Each row is a point. Each table stands for the endless flat space through its points: a line for two points, a plane for three, and so on. The two share one point or none. Which?

First, 2 rows:
[[-0.05  0.10  0.19]
 [-0.13  0.38  0.11]]
Second:
[[ 0.02  0.18  0.09]
 [-0.04  0.16  0.11]]
They share: no point

First (2 x 4):
[[ 0.20  0.08 -0.10  0.10]
 [ 0.25  0.04 -0.16  0.15]]
Second, 3 rows:
[[ 0.19  0.02 -0.16  0.17]
 [ 0.09  0.37 -0.06  0.02]
 [ 0.21 -0.09 -0.10  0.14]]
They share: [ 0.15  0.12 -0.04  0.05]

First, 2 rows:
[[-0.05 -0.05  0.15  0.15  0.02 -0.06  0.13  0.39]
 [-0.01  0.11  0.31  0.15 -0.14 -0.02  0.09  0.11]]
Second (2 x 8):
[[-0.07  0.06  0.24  0.38 -0.29 -0.01  0.16 -0.07]
 [ 0.05  0.00  0.30  0.02  0.07 -0.01 -0.02  0.35]]
They share: no point

First:
[[ 0.03 -0.35 -0.03  0.19  0.10 -0.22 -0.25  0.30  0.08]
 [ 0.31 -0.07  0.25  0.35  0.18 -0.18 -0.29  0.14 -0.12]]
Second, 3 rows:
[[ 0.26  0.03  0.14  0.24  0.02 -0.02 -0.36  0.37 -0.17]
 [ 0.07 -0.42  0.07  0.33  0.27 -0.33 -0.17  0.11  0.12]
 [ 0.27 -0.17  0.17  0.13  0.02 -0.28 -0.37  0.16 -0.08]]
They share: [ 0.17 -0.21  0.11  0.27  0.14 -0.20 -0.27  0.22 -0.02]

First, 2 rows:
[[ 0.30 -0.14 -0.18  0.03 -0.12 -0.15  0.24 -0.21 -0.05  0.11  0.28  0.17]
 [ 0.33 -0.20 -0.13  0.07 -0.09 -0.08  0.30 -0.22 -0.02  0.13  0.33  0.15]]
Second, 3 rows:
[[ 0.35 -0.04 -0.04 -0.02 -0.13 -0.26  0.08 -0.03 -0.29 -0.04  0.28  0.08]
 [ 0.25 -0.18 -0.38 -0.04 -0.27 -0.22  0.34 -0.31  0.01  0.26  0.20  0.10]
 [ 0.33 -0.12 -0.16 -0.08 -0.23 -0.20  0.20 -0.13 -0.19  0.10  0.20  0.04]]
They share: no point

First:
[[ 0.20  0.06 -0.03  0.04  0.02 -0.10 -0.02 -0.11 -0.11  0.16  0.27 -0.01
  -0.06  0.05]
 [ 0.02  0.03  0.18  0.13 -0.13 -0.10 -0.17 -0.11  0.04 -0.02  0.21  0.05
  -0.21  0.20]]
Second:
[[-0.06  0.26 -0.03  0.06 -0.11 -0.11 -0.11 -0.16  0.25 -0.06  0.39 -0.25
  -0.06  0.27]
 [ 0.21 -0.06  0.20  0.09 -0.04 -0.03 -0.06 -0.02 -0.14  0.12  0.17  0.11
  -0.14  0.14]
 [-0.07  0.19 -0.07  0.04 -0.27 -0.22 -0.20 -0.31  0.17 -0.18  0.31 -0.15
  -0.12 -0.04]]
They share: no point

First, 3 rows:
[[-0.12  0.11 -0.32  0.04 -0.25 -0.03 -0.17  0.15 -0.20 -0.34  0.01 -0.07
   0.16 -0.05  0.00  0.47  0.38  0.05 -0.56 -0.29]
 [-0.10  0.10 -0.23 -0.02 -0.15 -0.14 -0.05  0.04 -0.27 -0.20 -0.06 -0.06
   0.11  0.11  0.09  0.35  0.30  0.10 -0.39 -0.20]
 [-0.04  0.10 -0.09 -0.13 -0.02 -0.33  0.16 -0.13 -0.36  0.01 -0.20 -0.05
   0.06  0.37  0.20  0.14  0.16  0.18 -0.12 -0.07]]
Second (3 x 20):
[[-0.15  0.21 -0.03 -0.20 -0.08 -0.21  0.03 -0.08 -0.29  0.05 -0.07  0.07
   0.09  0.16  0.17  0.12  0.23  0.13 -0.06  0.09]
 [-0.05  0.27 -0.15 -0.06 -0.08 -0.17  0.21  0.14 -0.27  0.01  0.03 -0.13
   0.11  0.06  0.07  0.20  0.29  0.11 -0.06  0.05]
 [ 0.10  0.00 -0.24 -0.12 -0.26 -0.38  0.03 -0.16 -0.24 -0.32 -0.45 -0.07
   0.23  0.45  0.01  0.23  0.11  0.17 -0.51 -0.46]]
They share: [ 0.00  0.14 -0.17 -0.11 -0.16 -0.27  0.10 -0.03 -0.26 -0.13 -0.20 -0.07
  0.16  0.25  0.06  0.20  0.20  0.14 -0.26 -0.17]

First:
[[-0.23 -0.06  0.38 -0.29  0.22 -0.05  0.35 -0.22  0.16  0.05  0.36 -0.18
  -0.30  0.02 -0.31 -0.05  0.17  0.23 -0.26 -0.33  0.23  0.07 -0.11  0.22]
 [-0.23  0.29  0.08 -0.19  0.07  0.20  0.10 -0.02  0.26 -0.20  0.11 -0.03
   0.05 -0.13 -0.01  0.25  0.27  0.28 -0.06 -0.03  0.18  0.42 -0.06 -0.03]]
Second (3 x 24):
[[ 0.00  0.38  0.35 -0.31 -0.13 -0.11  0.38  0.06  0.11  0.01  0.52 -0.28
   0.01  0.07 -0.05  0.12  0.30  0.30  0.09 -0.47  0.28  0.31 -0.13  0.05]
 [-0.15  0.23  0.29 -0.25  0.04 -0.05  0.38 -0.05  0.12 -0.06  0.41 -0.19
  -0.02 -0.05 -0.15  0.14  0.22  0.26 -0.11 -0.39  0.33  0.20 -0.16  0.05]
 [-0.50 -0.02  0.19 -0.25  0.29  0.05  0.08 -0.30  0.27 -0.11  0.06 -0.04
  -0.37 -0.15 -0.15 -0.16  0.22  0.26 -0.41 -0.09 -0.02  0.15 -0.01  0.15]]
They share: no point

First:
[[-0.21  0.07  0.33  0.24 -0.03 -0.04  0.06  0.12  0.30  0.08  0.00  0.38
   0.07 -0.29  0.01  0.13 -0.02  0.06  0.29 -0.37 -0.37 -0.04 -0.09 -0.27]
 [-0.25  0.12  0.08  0.18 -0.08 -0.20  0.00  0.00  0.26  0.05  0.08  0.17
   0.23 -0.01  0.17  0.09  0.10 -0.03  0.38 -0.09 -0.32 -0.23 -0.22 -0.21]
 [-0.25  0.11  0.01  0.14 -0.13 -0.24  0.02 -0.06  0.24  0.06  0.12  0.06
   0.25  0.11  0.21  0.07  0.18 -0.10  0.37  0.01 -0.27 -0.34 -0.27 -0.19]
 [-0.36  0.22  0.08 -0.01 -0.33 -0.04  0.06  0.07 -0.05 -0.27  0.00  0.13
   0.22 -0.24 -0.04 -0.02 -0.02 -0.14  0.54 -0.17 -0.57 -0.19 -0.04 -0.22]]
Second (4 x 24):
[[-0.34  0.09 -0.06  0.22 -0.01 -0.17 -0.10  0.00  0.29  0.05 -0.04  0.25
  -0.02 -0.27  0.10 -0.08  0.23 -0.04 -0.04 -0.18 -0.38 -0.38 -0.45 -0.06]
 [-0.26  0.24  0.36  0.17 -0.26 -0.20 -0.02 -0.06  0.31  0.26  0.12 -0.02
   0.13  0.13  0.13  0.08  0.09 -0.23  0.55 -0.24 -0.42 -0.48  0.02 -0.26]
 [-0.20 -0.01  0.05  0.22 -0.21 -0.06  0.04  0.12  0.20  0.03  0.14  0.19
   0.13 -0.22 -0.06  0.00  0.31 -0.11  0.08 -0.16 -0.30 -0.28 -0.34 -0.31]
 [-0.18 -0.02  0.00  0.21 -0.14 -0.04  0.08  0.06  0.19  0.02  0.08  0.26
   0.11 -0.25  0.01  0.04  0.27 -0.07  0.03 -0.12 -0.24 -0.22 -0.38 -0.24]]
They share: no point

First:
[[-0.09  0.32 -0.15 -0.15 -0.14  0.08 -0.11 -0.33  0.07  0.22 -0.03  0.37
   0.13 -0.07  0.13 -0.17  0.03  0.17  0.14 -0.04 -0.23 -0.35  0.21 -0.12]
 [-0.27  0.20 -0.12 -0.24 -0.02  0.26 -0.20 -0.15  0.22  0.04  0.15  0.22
  -0.02  0.11 -0.05 -0.29  0.09  0.08  0.14  0.08 -0.11 -0.14  0.03 -0.12]
 [-0.25  0.14 -0.14 -0.20  0.04  0.24 -0.17 -0.13  0.17 -0.02  0.19  0.23
  -0.04  0.15 -0.09 -0.35  0.07  0.05  0.18  0.09 -0.13 -0.18  0.08 -0.12]]
Second:
[[-0.08  0.38 -0.05  0.05  0.17  0.29  0.03 -0.25  0.27  0.05  0.16  0.06
   0.05  0.22 -0.05 -0.42  0.01  0.28  0.32  0.10 -0.03 -0.25 -0.02 -0.20]
 [-0.32  0.14 -0.29 -0.37 -0.19 -0.01 -0.39 -0.07  0.15  0.23  0.04  0.36
  -0.07 -0.08 -0.05 -0.12  0.13 -0.02 -0.10 -0.14 -0.33 -0.07  0.22 -0.08]]
They share: no point

First (4 x 24):
[[ 0.07 -0.09  0.09 -0.05 -0.27  0.01  0.36  0.17 -0.13  0.19  0.06 -0.18
  -0.03 -0.18 -0.03 -0.38  0.13  0.16 -0.06  0.16  0.22 -0.38 -0.07 -0.15]
 [ 0.12 -0.06  0.03 -0.07 -0.16  0.04  0.31  0.17 -0.04  0.17  0.02 -0.23
  -0.11 -0.15 -0.06 -0.32  0.14  0.18 -0.07  0.09  0.20 -0.28 -0.10 -0.17]
 [ 0.16  0.02  0.07 -0.15 -0.26 -0.02  0.37  0.15 -0.18  0.27  0.08 -0.11
   0.01 -0.23 -0.02 -0.40  0.06  0.16 -0.09  0.17  0.18 -0.42 -0.16 -0.05]
 [ 0.34 -0.06 -0.06 -0.20  0.24  0.25  0.39  0.20  0.35  0.01  0.00 -0.30
  -0.12 -0.27 -0.15 -0.08  0.10  0.34  0.09 -0.23  0.13 -0.23 -0.01  0.00]]
Second (2 x 24):
[[ 0.29  0.04 -0.04 -0.22 -0.02  0.10  0.20  0.22  0.08  0.24  0.03 -0.25
  -0.24 -0.07 -0.13 -0.20  0.05  0.23 -0.11 -0.03  0.16 -0.11 -0.15 -0.22]
 [ 0.19  0.04 -0.10 -0.08  0.04  0.04  0.28  0.10  0.06  0.12 -0.09 -0.29
  -0.18 -0.19 -0.07 -0.28  0.19  0.19 -0.09  0.01  0.14 -0.19 -0.23 -0.08]]
They share: [ 0.24  0.04 -0.07 -0.15  0.01  0.07  0.24  0.16  0.07  0.18 -0.03 -0.27
 -0.21 -0.13 -0.10 -0.24  0.12  0.21 -0.10 -0.01  0.15 -0.15 -0.19 -0.15]

First, 3 rows:
[[-0.46 -0.06 -0.58  0.08 -0.29 -0.25  0.09  0.41 -0.25 -0.26 -0.01 -0.14
  -0.57  0.16 -0.18 -0.01 -0.06 -0.27 -0.17 -0.07  0.14  0.10 -0.19  0.16]
 [-0.32 -0.02 -0.46 -0.04 -0.17 -0.13  0.15  0.29 -0.17 -0.28 -0.09 -0.12
  -0.47  0.12 -0.24 -0.01  0.04 -0.15 -0.03 -0.03  0.12  0.00 -0.07  0.16]
 [-0.34 -0.14 -0.46  0.10 -0.21 -0.29  0.13  0.37 -0.27 -0.18 -0.01 -0.04
  -0.47  0.20 -0.14  0.11 -0.08 -0.25 -0.17 -0.19  0.10  0.12 -0.31  0.16]]
Second (3 x 24):
[[-0.23 -0.17 -0.48 -0.28 -0.18 -0.28  0.00 -0.03 -0.09 -0.15 -0.29 -0.02
  -0.47 -0.02 -0.09  0.24  0.03  0.12  0.21 -0.08  0.00 -0.10 -0.32  0.28]
 [-0.05  0.05 -0.38 -0.22 -0.20 -0.20  0.06 -0.01  0.01 -0.05 -0.11  0.00
  -0.39  0.06  0.01  0.38  0.27  0.00  0.19 -0.14  0.16 -0.08 -0.16  0.20]
 [-0.24 -0.33 -0.19  0.02  0.14 -0.16  0.30  0.35 -0.43 -0.35 -0.30  0.08
  -0.28  0.17 -0.43  0.03 -0.10 -0.06 -0.17 -0.17 -0.11  0.07 -0.36  0.23]]
They share: no point

First, 4 rows:
[[ 0.13  0.01  0.27 -0.05 -0.18 -0.01  0.36 -0.22  0.32 -0.05 -0.15  0.20
  -0.01 -0.16  0.26  0.25  0.32  0.35 -0.13 -0.07 -0.09 -0.09  0.41  0.33]
 [-0.01  0.17  0.16  0.12 -0.23 -0.13  0.00  0.08  0.02  0.24  0.17 -0.03
  -0.34 -0.20 -0.02  0.31  0.34  0.17  0.08  0.05  0.23 -0.42  0.28  0.14]
 [-0.09  0.03  0.22 -0.01 -0.25 -0.09  0.01 -0.03  0.07  0.25  0.06 -0.07
  -0.19 -0.36 -0.09  0.33  0.27  0.04  0.08  0.06  0.21 -0.46  0.21  0.05]
 [-0.18 -0.15  0.28 -0.17 -0.28 -0.04  0.02 -0.17  0.12  0.26 -0.07 -0.12
   0.02 -0.57 -0.21  0.34  0.15 -0.12  0.06  0.06  0.19 -0.51  0.09 -0.08]]
Second (2 x 24):
[[ 0.17  0.05  0.05  0.06 -0.30 -0.15  0.19 -0.03  0.11  0.08  0.02  0.08
   0.00 -0.14  0.13  0.29  0.23  0.36 -0.15 -0.20  0.17 -0.35  0.16  0.30]
 [ 0.01  0.01  0.33 -0.06 -0.14  0.05  0.23 -0.23  0.23  0.04 -0.06  0.12
  -0.08 -0.34 -0.07  0.17  0.19  0.16 -0.07  0.08 -0.07 -0.11  0.32  0.06]]
They share: [ 0.09  0.03  0.19  0.00 -0.22 -0.05  0.21 -0.13  0.17  0.06 -0.02  0.10
 -0.04 -0.24  0.03  0.23  0.21  0.26 -0.11 -0.06  0.05 -0.23  0.24  0.18]

First, 3 rows:
[[-0.32 -0.38  0.31  0.23 -0.30  0.23 -0.10  0.16  0.02  0.37  0.40  0.14
   0.17  0.36  0.01  0.16  0.27 -0.29 -0.21  0.16  0.15 -0.10  0.08  0.35]
 [-0.17 -0.29  0.09  0.14 -0.23  0.19 -0.10  0.09 -0.03  0.06  0.10 -0.11
   0.13  0.09 -0.16  0.04  0.08 -0.20 -0.19  0.09  0.08 -0.18  0.27  0.04]
 [-0.29 -0.23  0.17  0.20 -0.19  0.21 -0.10  0.17  0.07  0.14  0.16 -0.03
   0.09  0.15 -0.12  0.16  0.22 -0.20 -0.29  0.05  0.16 -0.20  0.19  0.12]]
Second:
[[-0.44 -0.24  0.23  0.10 -0.08  0.19 -0.36  0.30 -0.04  0.11  0.07 -0.10
  -0.10 -0.04 -0.16  0.04 -0.04 -0.37 -0.33  0.14  0.39  0.05  0.30 -0.13]
 [-0.50 -0.20  0.24  0.16 -0.42 -0.09  0.01  0.30 -0.08 -0.05  0.04 -0.11
   0.16  0.50 -0.13 -0.01  0.11 -0.36 -0.13  0.28 -0.01 -0.28  0.17  0.11]
 [-0.34 -0.10  0.25 -0.02  0.04  0.29 -0.42  0.14 -0.12  0.33  0.07 -0.24
   0.10 -0.28 -0.14  0.20  0.12 -0.27 -0.25  0.06  0.43 -0.11  0.24 -0.11]
 [-0.19 -0.18  0.14  0.11 -0.25  0.20 -0.07  0.04 -0.03  0.16  0.11 -0.14
   0.28  0.09 -0.16  0.21  0.34 -0.14 -0.18  0.01  0.05 -0.37  0.16  0.17]
 [ 0.02 -0.54 -0.11  0.44 -0.36  0.23  0.22  0.08  0.26 -0.13  0.27  0.20
   0.00  0.44 -0.12 -0.04  0.06 -0.05 -0.31  0.02 -0.15 -0.13  0.28  0.21]
 [ 0.17 -0.46 -0.14  0.42 -0.13  0.31  0.29 -0.06  0.23  0.13  0.36  0.10
   0.12  0.34  0.06 -0.07 -0.13  0.06 -0.15  0.13 -0.13 -0.15  0.28  0.12]]
They share: [-0.23 -0.26  0.13  0.17 -0.21  0.20 -0.10  0.13  0.02  0.10  0.13 -0.07
  0.11  0.12 -0.14  0.10  0.15 -0.20 -0.24  0.07  0.12 -0.19  0.23  0.08]

First, 4 rows:
[[ 0.28 -0.14 -0.15 -0.06 -0.13 -0.02  0.10 -0.22 -0.33 -0.02 -0.07  0.13
   0.34  0.18  0.01  0.08 -0.24  0.25 -0.09  0.06 -0.01  0.03 -0.12 -0.34]
 [ 0.28 -0.36  0.24  0.23 -0.37  0.11  0.04 -0.09 -0.16 -0.24  0.09  0.18
   0.26  0.13  0.08 -0.08  0.12  0.01  0.02  0.13 -0.23  0.16  0.20 -0.01]
 [ 0.30 -0.40  0.19  0.14 -0.38  0.13  0.09 -0.08 -0.18 -0.26  0.08  0.29
   0.33  0.04  0.13 -0.09  0.07 -0.01  0.04  0.17 -0.21  0.14  0.14 -0.06]
 [ 0.26 -0.26  0.28  0.37 -0.34  0.12 -0.01 -0.17 -0.11 -0.20  0.16  0.00
   0.17  0.25 -0.02 -0.09  0.15  0.07 -0.07  0.06 -0.31  0.17  0.30  0.05]]
Second (3 x 24):
[[ 0.28 -0.08  0.28  0.26 -0.35  0.11  0.12 -0.02 -0.23 -0.26 -0.09 -0.07
   0.32  0.16  0.00 -0.17 -0.04  0.07  0.14  0.25 -0.17 -0.03  0.17 -0.16]
 [ 0.38 -0.48 -0.10 -0.03 -0.21 -0.11  0.06 -0.07 -0.30  0.08  0.15  0.02
   0.08  0.09  0.14  0.12  0.16  0.09 -0.26 -0.13 -0.07  0.30  0.02 -0.03]
 [ 0.31 -0.29  0.07  0.11 -0.26 -0.01  0.06 -0.08 -0.26 -0.08  0.03  0.02
   0.20  0.16  0.06  0.01  0.05  0.10 -0.07  0.04 -0.11  0.15  0.08 -0.10]]
They share: [ 0.26 -0.24  0.10  0.15 -0.25  0.01  0.02 -0.13 -0.24 -0.12 -0.01  0.08
  0.24  0.23  0.02  0.02  0.00  0.13 -0.02  0.07 -0.11  0.12  0.08 -0.13]

First, 4 rows:
[[ 0.03 -0.15 -0.09  0.02 -0.10  0.15 -0.21  0.18  0.24  0.60 -0.17  0.17
   0.13  0.05 -0.05 -0.28 -0.16 -0.40  0.00  0.01 -0.13  0.03 -0.43  0.01]
 [-0.28 -0.19 -0.25  0.23  0.17 -0.04  0.04  0.24  0.01  0.11  0.33  0.14
   0.17  0.29 -0.13 -0.18 -0.02 -0.15 -0.12 -0.06  0.28  0.13  0.03  0.13]
 [-0.04 -0.38  0.00  0.29  0.11 -0.05  0.14  0.16  0.28  0.21  0.04 -0.25
   0.38  0.12 -0.18 -0.21 -0.38 -0.23 -0.34 -0.23 -0.02  0.09 -0.20 -0.07]
 [-0.33 -0.23 -0.50  0.24  0.28  0.15 -0.10  0.18 -0.14  0.18  0.43  0.31
   0.13  0.24  0.05 -0.43  0.27 -0.36 -0.06  0.01  0.20 -0.08 -0.12  0.17]]
Second:
[[-0.03 -0.20 -0.23  0.18  0.07  0.02 -0.08  0.20  0.24  0.28  0.09  0.08
   0.31  0.27 -0.05 -0.22 -0.11 -0.31 -0.27  0.05  0.01  0.19 -0.08  0.03]
 [-0.26 -0.50 -0.10  0.16 -0.15 -0.25  0.41  0.47 -0.08  0.48 -0.08 -0.06
   0.24 -0.09  0.07 -0.20 -0.43  0.11  0.01 -0.05  0.48  0.05 -0.37  0.17]
 [-0.22 -0.41 -0.12  0.17 -0.07 -0.16  0.27  0.38 -0.01  0.41 -0.01 -0.02
   0.23  0.00  0.01 -0.21 -0.33 -0.01 -0.04 -0.06  0.35  0.06 -0.30  0.13]]
They share: [-0.14 -0.23 -0.16  0.19  0.09  0.02 -0.01  0.20  0.13  0.27  0.13  0.06
  0.21  0.18 -0.11 -0.23 -0.13 -0.25 -0.14 -0.08  0.09  0.08 -0.16  0.05]
